Each row of a before or after table is a point. One or more steps were done to the points. Then noise was added and the rows were shuffled. The steps act on columns, c1 being the first. Name the steps. A step turns or swaps two columns, mirrors them in a line or flattens them onto one, adds a multiple of one to another, or multiplies or shifts one. Angles are multiples of 10 degrees, from the lower column toward the higher: turns from -170 to 170, lines from 10 to 170 but not 90. Use the fewest steps. Two steps may share a column if one is a turn and the other turns, adds or multiplies; they go together, in the order done. Otherwise the lowest column goes first.
(in the rows, 128 means zero)

Before:
[[123  85  90]
 [205 128  84]
 [165  82 115]
 [111 128 136]
 [131 152 130]
 [108 171 162]
 [114 193 154]
 [ 84 175 104]
 [137 143 157]
 [201 192 203]
 [ 89  82 201]
 [ 87  98 134]
 [203 173 101]]
After:
[[105  84  99]
 [129 192 158]
 [171 129  53]
 [150 143 149]
 [230 190 157]
 [ 78 174 130]
 [118 128 143]
 [153  81  99]
 [132 152 128]
 [ 97  99 154]
 [179 174  67]
 [128 170 167]
 [130  82 212]]
Steps: turn c1 and c3 by -30 degrees

Before (10 x 8):
[[ 71 165  51 158 155 188  92 111]
 [156  90  76 116 154 166  67  88]
 [127 168  63 199 138 133 155 134]
 [ 93 192 178 178 126  87 142 190]
 [101 182  64 150 134 122 123  82]
 [141 129 156 113  57 145 152 202]
 [152 113  80  59 175 180 154 122]
 [128 203 143 108  70  93 162 190]
 [ 90 118 152 114  65  61 164 233]
 [169 145  51  84 156 153  99 167]]
After, 10 rows:
[[101 182  62 150 115 122 122  82]
 [ 88 116 153 114  72  60 164 232]
 [ 93 191 178 177 140  89 140 191]
 [130 205 142 108  74  91 162 191]
 [ 72 164  52 157 132 187  93 113]
 [170 146  49  83 133 152 100 167]
 [155  89  76 116 140 166  69  89]
 [127 167  63 199 119 133 156 134]
 [141 129 156 113  63 146 150 202]
 [150 112  79  60 160 180 154 122]]
Steps: add 0.3 times c3 to c5

Before, 10 rows:
[[118 152 131 123 163 137 115 105 130 135 128 122]
 [ 71 128 112 130  90 100 110 100 126 165 116 153]
 [114 127 103 135 121 132 159 121 124 116 163  94]
 [ 92 175 153 134 148 133 142 145 142 112 128 148]
 [120 131 119  90 134 104 109 139 118 141 114 141]
 [140 140 122 117 112 154 106 118  82  56 103 160]
 [126  91 116 140 102 122 139 182 140 153 115 103]
 [106 115 131  95  83 151 104 105 160 127 120 130]
 [119 123 176 110 117 154 122 164 133 133 132 171]
 [135 159 101 132  93 145 127 130 168 125 149 129]]
After, 10 rows:
[[ 91 175 133 124 149 120 143 146 141 102 104 148]
 [119 122 141 220 116 120 122 165 133 136  81 170]
 [119 151 128 157 163 123 115 104 129 138 125 121]
 [125  91 114  90 101 125 141 184 140 167 137 103]
 [ 71 128 114  69  89 149 110 100 125 187 141 151]
 [105 114 120 250  83 131 105 104 160 126 123 130]
 [141 139 103 203 111 116 105 119  82  13 130 161]
 [135 160 143 152  94 113 127 128 167 124 158 129]
 [119 131 113 167 135 171 109 139 119 148 134 141]
 [113 126 157 119 122 121 159 120 124 111 158  94]]
Steps: turn c3 and c11 by -80 degrees; turn c4 and c6 by -140 degrees; multiply c4 by 3; multiply c10 by 1.6

Before (10 x 20):
[[ 65 122 150 108 150 132 131  77 144 192 220 129 128  88  77 170 163 107
  100  95]
 [158 107 124 137  91 125 109 109 111 106  79 190 149  94 134  92 108 162
  104 144]
 [206 118 137 106 133 152 112  79 157 119 133 169 123 134 116 123 104 103
  104 138]
 [108 121 111  52 149 130 139 109 162 178 234 130  95 102  75 166 187 158
  140  69]
 [126 173 166 126 106 190 113 174 124 147 162 162 151 180 175 135 130 196
  133  98]
 [ 93 165 148 130  97 193  80 124 130 131  85 152 161 198 169  52 154 202
   80  97]
 [144 183 184 124  80 162  83 150 121 143 105 149 161 182 147 118 186 168
  137  67]
 [106  98 165  71 174 123 153 127 182 205 182 151  68 127 121 190 168 112
  158  66]
 [163 117 162  98 149 131 101 143 131  81 115 175 134  91 115  85 123 114
   71 140]
 [207 148 155 137 156 115 174 123 162 112 117 151  56 115  94 141 122 122
  117 154]]
After, 10 rows:
[[206 145 157 136 157 155 243 121 160 110 115 128  55 117  95 143 125 121
  116 153]
 [144 181 183 123  78 131  16 149 120 142 105 167 162 182 146 118 184 167
  137  68]
 [ 92 166 148 130  97 115   9 124 131 130  84 196 161 197 168  52 155 202
   80  97]
 [106  97 165  72 175 152 192 125 181 206 185 134  68 128 120 192 169 112
  156  66]
 [160 107 124 134  92 181  79 110 111 106  78 158 148  94 133  92 109 161
  104 145]
 [ 66 124 150 108 148 126 136  78 143 191 221 132 128  88  78 170 164 106
   99  96]
 [108 121 109  53 149 127 154 109 164 176 233 132  94 101  75 165 187 157
  141  70]
 [125 175 164 125 106 128  91 174 124 148 162 199 153 181 176 137 129 196
  134  98]
 [206 117 135 105 134 151  88  81 156 120 133 170 122 134 117 123 104 103
  103 138]
 [163 118 163  98 150 168  61 142 131  81 115 154 134  92 116  86 124 112
   71 138]]
Steps: mirror c6 and c12 in the line at 60 degrees; multiply c7 by 2.5
